Each wall is flat, endless, passes through zero and stands at right angles to its row. A trip goes straight from one point to another. Which walls does it cross, in order?

Walls:
(1): [1.81, 2.01]
(2): [-0.11, -1.55]
(3): [1.43, -5.99]
(4): [-0.03, 1.51]
(5): [0.69, -1.12]
(6): [-1.21, 0.84]
(7): [-2.82, -2.10]
(8): [1.79, 0.11]
(9): [0.79, 1.99]
(10): [0.40, 1.78]
Trips:
[-1.12, -4.43] to [-3.29, 2.60] -> 6, 5, 3, 4, 2, 10, 9
[2.32, 0.39] to [-0.69, 0.38] -> 3, 5, 6, 8, 7, 1

Walls:
(1): [-1.06, -2.69, 1.60, -1.01, 2.31, 1.70, -1.32, 0.96, -0.13, -1.00, -1.39]
(2): [1.73, -0.98, -0.83, 3.57, 0.42, 0.32, 1.73, 2.10, -1.17, -0.60, -1.73]
(3): [-3.18, -0.57, -2.93, 1.92, -0.84, 0.33, 0.03, 0.83, 0.72, 1.45, 0.09]
(4): [0.73, -3.83, 3.61, 2.53, -0.23, 1.69, -3.06, -1.15, 2.02, -1.09, 2.36]
(5): [1.97, -0.93, -1.18, -1.42, -0.94, -5.42, 1.19, 1.27, 0.90, -0.78, -0.26]
(6): [-2.98, -0.96, 1.99, -0.69, 1.11, -3.34, -1.51, 2.21, 3.52, -1.28, -1.56]
(7): [-1.36, 2.81, 0.83, 2.97, 1.44, 0.63, 4.04, 0.84, 1.38, 4.11, 1.12]
(8): [1.65, -1.78, -1.91, 0.80, -0.05, -1.02, 0.78, -2.32, 0.75, -2.75, 1.33]
(9): [0.75, -1.03, -2.18, -1.19, 0.51, 1.59, 0.35, 0.18, -1.59, -0.35, 0.37]
(10): [-1.76, 0.11, 1.00, -2.75, 1.92, -1.89, -0.92, -0.78, -1.93, 1.88, 0.78]
(11): [4.31, -0.66, -3.63, -0.24, -2.44, 0.88, -4.85, -0.11, 1.07, 1.37, 3.53]
Trips:
[-0.60, -0.25, 0.66, -1.05, 2.16, 0.05, 0.00, -0.95, 0.90, 2.84, 3.00] to [-0.94, 0.96, -0.45, 0.36, -2.23, 2.05, 1.52, 1.78, -0.67, 1.34, -3.07] -> 1, 4, 11, 9, 2, 10
[4.26, -2.11, -2.24, 0.64, -0.88, -1.65, 1.25, 0.75, 0.21, -2.40, -3.68] to [1.97, 0.27, -0.77, 0.13, -0.94, -0.78, 0.52, -1.21, -2.02, -1.24, 5.46] -> 4, 2, 10
